Rows are points. Each copy is the shape, with its points in the same order, turned, moved and blurred by noise. Some copies are also mirrored. Which?

Shape (6 x 2):
[[-3.3  2.7]
 [ 3.6 -3.4]
 [ 0.0  3.5]
 [ 5.1 -2.8]
 [-0.6 -0.8]
 [-0.1  6.7]]
Copy 1 (6 x 2):
[[-2.9  3.9]
 [ 2.1 -3.0]
 [-0.8  4.6]
 [ 4.7 -3.4]
 [-1.0 -0.6]
 [ 1.3  7.4]]
Copy 1 is: only turned
Copy 2, 6 rows:
[[-4.8 -2.3]
 [ 1.3  3.6]
 [-2.4 -2.5]
 [ 2.3  4.0]
 [-3.0  0.3]
 [-1.7 -6.3]]
Copy 2 is: mirrored
Copy 3, 6 rows:
[[-4.2 -3.4]
 [ 4.5 -0.8]
 [-3.1  0.3]
 [ 4.7  0.7]
 [ 0.1 -3.1]
 [-5.8  1.5]]
Copy 3 is: only turned

Shape (7 x 3):
[[ 1.0 -6.5  0.4]
 [-5.5 -0.7  1.1]
 [ 2.6 -2.9  2.1]
 [ 7.1  0.5 -1.2]
 [-1.0 -1.6 -1.7]
 [-0.4 -0.8  1.3]
 [ 3.0  5.6 -5.3]]
Copy 1 (7 x 3):
[[ 0.5 -3.8  2.8]
 [-5.6  2.1  4.4]
 [ 2.0  0.0  0.9]
 [ 2.2  0.4 -5.4]
 [-4.0 -0.9  0.4]
 [-2.0  1.7  1.3]
 [-4.6  2.4 -8.3]]
Copy 1 is: only turned
Copy 2, 7 rows:
[[-2.5  2.2  7.1]
 [-5.6  0.6 -0.8]
 [ 0.4 -0.1  5.6]
 [ 6.2  1.3  4.0]
 [-1.1  3.2  1.6]
 [-0.7  0.1  1.9]
 [ 6.2  4.4 -3.4]]
Copy 2 is: mirrored
Copy 3 (7 x 3):
[[-2.9  0.4  4.8]
 [-5.7 -0.6 -4.0]
 [-0.2  1.8  2.5]
 [ 5.6 -1.0  2.3]
 [-2.4 -2.8 -0.2]
 [-0.8  0.7 -0.7]
 [ 5.7 -6.1 -3.3]]
Copy 3 is: only turned
Copy 4:
[[ 1.3 -3.2 -4.2]
 [-4.8 -2.8  1.9]
 [ 1.3  0.9 -2.9]
 [ 6.1  3.8  0.4]
 [ 0.4 -2.4  1.5]
 [-0.9  0.1  0.1]
 [ 4.8  2.3  7.8]]
Copy 4 is: mirrored

Shape (10 x 6):
[[ 0.3  0.7 -1.5 -1.9 -1.5 -2.0]
 [-0.5 -1.3  1.3  1.0  1.5  3.1]
 [-0.2  0.7  3.1  7.1  4.0  5.0]
 [ 1.2 -4.4 -1.3 -4.6 -0.5  1.9]
 [ 2.8 -2.2 -2.9  3.5 -2.8 -1.4]
 [ 1.5 -0.5  0.6  1.3  0.8 -5.4]
 [ 2.1  1.1 -3.1 -3.8  5.7 -6.5]
 [-3.7 -1.2 -2.4 -2.2 -1.3  3.9]
 [-4.2 -3.9 -7.1 -1.5  6.2 -3.3]
 [ 1.1 -2.1  5.0 -1.9 -7.0 -2.0]]
Copy 1:
[[ 2.4 -2.0  1.2  2.5  0.1  0.6]
 [-1.3 -1.4 -2.7 -2.3  1.8 -1.3]
 [-5.4  2.2 -5.8 -1.8  2.4 -3.2]
 [ 3.7 -5.6 -1.1 -2.7  0.9  1.1]
 [ 0.2 -5.1 -3.1  5.0  0.2 -1.7]
 [ 2.6  0.1  0.0  3.7 -1.3 -4.7]
 [ 9.6  2.4  0.5  2.6  1.6 -2.1]
 [-1.0 -4.6  0.9 -2.1  4.2  2.6]
 [ 6.8 -2.8  0.4  1.5  9.7 -3.6]
 [-1.4 -6.0  3.5  0.4 -7.0 -1.2]]
Copy 1 is: mirrored
Copy 2 (10 x 6):
[[-0.2 -2.1 -1.3 -0.1 -0.8 -2.7]
 [ 1.4 -0.7  2.3 -1.2 -1.3  3.9]
 [ 2.3  1.3 -0.3 -1.0  2.1 10.6]
 [ 1.9 -2.4  6.1 -1.5 -1.2 -2.5]
 [ 4.3 -6.2 -1.6  1.3  1.8  0.2]
 [ 0.6 -2.5 -2.0  1.2  3.8 -2.0]
 [-3.2 -0.9 -2.0 -5.6  5.0 -4.9]
 [ 0.5 -3.1  2.8 -0.9 -5.7  1.5]
 [-6.8 -6.7  2.7 -7.1  1.9  0.1]
 [ 3.0  0.4  0.8  7.4 -1.8 -2.1]]
Copy 2 is: only turned

Shape (11 x 8):
[[-2.1 -3.2  5.8  4.8 -3.0  0.9 -0.3  1.1]
 [-1.1  3.4  0.5  0.0  4.6 -4.9  0.4 -6.4]
 [-0.8  1.9 -1.3  0.0  6.5 -2.9  2.2 -4.9]
 [-2.0  7.2 -1.7  1.9  3.0 -3.2  3.4 -0.3]
 [ 1.5  1.8  0.7 -0.8  2.9 -5.4  5.7 -4.1]
 [ 0.8 -0.6 -2.2 -3.9 -4.9 -1.3 -2.9 -3.7]
 [ 1.2  0.2  2.5  4.1 -3.3  9.6 -1.1  3.1]
 [ 1.3 -3.3  5.9 -1.6  0.0 -0.1 -0.5  2.7]
 [ 0.3  1.1 -2.0  1.2  3.0 -5.0  5.9 -7.6]
 [-4.6 -1.7 -0.5 -5.1 -2.9  2.6 -0.1 -0.8]
 [-0.1 -2.6 -0.3  3.8  1.9 -0.4  0.2  3.2]]
Copy 1:
[[ 0.7  0.5  5.6 -0.4 -5.0 -2.3 -2.5  3.3]
 [-2.0 -2.0 -1.7  2.2  4.9 -2.0 -6.8 -3.5]
 [-1.3 -1.1 -3.6  0.6  5.6 -2.7 -6.2 -1.2]
 [-4.7  3.2 -4.0  3.7  3.0 -4.3 -3.4 -2.0]
 [ 0.4 -1.7 -1.8  0.9  4.3 -7.8 -5.1 -3.2]
 [ 3.7 -4.0 -0.6  1.0  0.2  1.6  2.4 -3.5]
 [ 2.5  7.3  1.8 -4.8 -4.5  2.5  0.9  3.4]
 [ 0.3 -0.7  6.2 -3.9  1.4 -2.7  1.2  0.9]
 [ 2.2 -2.3 -5.1  2.4  4.0 -6.4 -7.8 -2.4]
 [-1.4 -4.8 -2.0 -3.7 -2.0  1.0  3.1 -0.6]
 [ 0.0  1.7  2.2  0.8  1.7 -2.6  0.2  5.9]]
Copy 1 is: mirrored
Copy 2, 11 rows:
[[-2.4  0.3  7.9  0.3  1.5  2.4  2.4 -2.9]
 [-5.6 -0.6 -4.1  4.9  2.0 -0.5  3.2  3.5]
 [-2.6 -2.0 -4.6  4.2  3.0 -2.5  2.1  5.1]
 [-6.3  3.3 -2.2  1.1  7.1 -2.3  0.0  4.5]
 [-6.1 -1.4 -3.3  3.9 -0.5 -5.0  0.2  2.7]
 [-1.6  0.7 -3.8 -1.7 -2.2  5.6 -2.7 -1.4]
 [ 3.7  4.1  5.5 -6.6  3.1  1.9  3.9 -1.7]
 [-2.5 -3.5  5.2 -2.6 -1.7  1.3  1.4  1.5]
 [-4.0  1.1 -3.9  6.7  0.6 -5.4  0.0  2.1]
 [-0.7 -3.6 -3.3 -3.1  2.4  2.7 -0.5 -3.8]
 [ 0.5 -1.4  4.7  0.5  2.4  0.0 -1.4  4.0]]
Copy 2 is: mirrored

Shape:
[[  2.0   2.8   0.8   1.4   5.5  -0.6  -5.5  -0.7   3.3]
 [  6.6   5.1  -0.4   0.9  -3.7  -4.3  -0.2   4.2 -13.6]
 [ -0.9   2.3  -6.5   0.1  -4.0  -4.0  -4.5  -0.1   3.3]
 [ -2.6   4.8   3.1  -1.9  -2.5  -0.2  -3.5  -0.4  -2.4]
 [  0.3  -1.9  -0.5  -0.7   2.0   0.4   2.2   2.8   3.7]
 [ -0.8  -4.6   2.8   1.5  -2.9   1.2   2.3  -2.1   3.0]
 [ -2.4 -12.1  -1.6  -3.2   3.4  -3.6   1.4  -0.1   2.6]
 [  1.4  -5.4  -4.6   1.6  -3.8   1.8  -0.1   0.9  -7.5]
 [  2.5  -1.9   2.9   1.6   0.8  -2.8  -3.8   5.1   3.3]
 [ -3.0  -1.0  -1.5   1.6  -0.8   1.8   0.1   0.8   2.5]
 [ -3.5   3.4   2.2   2.8  -2.9   1.0   0.5   5.6   2.5]
 [  0.5   3.4   1.1  -1.9  -4.1   1.7   0.3   4.4   3.7]
 [ -1.1   4.3  -0.3   0.2   0.5  -7.8   1.8   2.2   2.5]
 [  1.9   1.7  -2.4   0.7  -1.6  -1.6  -2.8   2.3   3.6]]
Copy 1:
[[  4.0  -2.4   4.5   0.8   1.7   6.5   1.0  -1.1  -2.0]
 [ -7.8   2.8  -2.0  -1.8 -11.0   5.7   0.0   7.5  -2.6]
 [ -0.5  -3.2   3.7  -7.4   3.4  -0.5  -3.2   3.4  -1.6]
 [ -4.9   0.3   4.7  -2.7  -0.7   3.7   4.0  -1.0   2.6]
 [  2.3  -1.2   0.2   1.2   1.0  -2.0  -1.6  -2.4   2.0]
 [ -3.2  -3.5  -0.6   2.4   2.1  -4.0   0.4  -4.7   0.3]
 [  2.7   1.9   3.7   4.8   2.2 -10.1  -2.4  -2.7  -3.9]
 [ -4.6  -3.7   1.3  -1.1  -8.4  -4.5  -2.0  -0.8  -3.6]
 [ -1.0   0.8   3.0   3.9   2.0   3.4  -5.4  -0.7  -1.1]
 [  0.5  -3.4   1.8  -2.1   0.1  -1.1  -1.7  -4.1   0.6]
 [ -2.5   0.4  -0.2  -3.0   1.3   2.9  -2.7  -5.3   4.9]
 [ -2.6  -2.4   1.5  -0.9   1.7   1.2  -2.8  -0.7   7.1]
 [  0.8   4.3  -1.5  -3.6   3.9   2.4   0.2   1.9   0.7]
 [ -0.5  -2.4   1.4  -1.9   2.2   2.3  -3.6   1.4   0.3]]
Copy 1 is: mirrored
Copy 2, 14 rows:
[[ -0.1   2.4   2.1  -1.1   1.1  -4.3   1.4  -1.7   6.8]
 [  7.5 -11.6  -6.0  -2.2  -5.4   4.5   5.1   0.7   5.2]
 [ -5.4   1.2  -0.9   3.4  -5.4   0.5  -0.3   1.5   3.3]
 [ -1.2  -2.5   3.9  -4.1   0.8   5.0   1.9   2.7   3.8]
 [  2.0  -0.2   0.7   0.5   2.7  -1.0  -4.9  -2.7   0.2]
 [ -1.7   0.1   0.8  -5.3  -0.1   1.3  -4.2  -4.3  -3.3]
 [ -3.6  -2.5  -1.2  -2.6   0.2  -5.2 -14.3  -3.0   0.3]
 [  1.8  -4.2  -8.5  -5.0  -2.4   1.9  -1.6   3.1  -1.0]
 [ -1.3  -0.2  -2.4  -0.6   2.6   0.3  -1.5  -6.8   5.2]
 [ -2.1   0.4  -0.1  -1.0   2.8   0.3  -1.0   0.0  -1.1]
 [ -2.1  -2.0   0.5   1.4   5.1   5.2   2.7  -1.8  -0.9]
 [  0.6   0.9   1.5   1.4   1.7   6.9  -0.8  -1.7   0.7]
 [ -2.4  -5.0   3.6   4.5  -1.2  -0.5   0.1  -3.1   2.1]
 [ -1.9   0.4  -1.1   2.4  -1.1   1.6   0.1  -1.2   4.0]]
Copy 2 is: mirrored
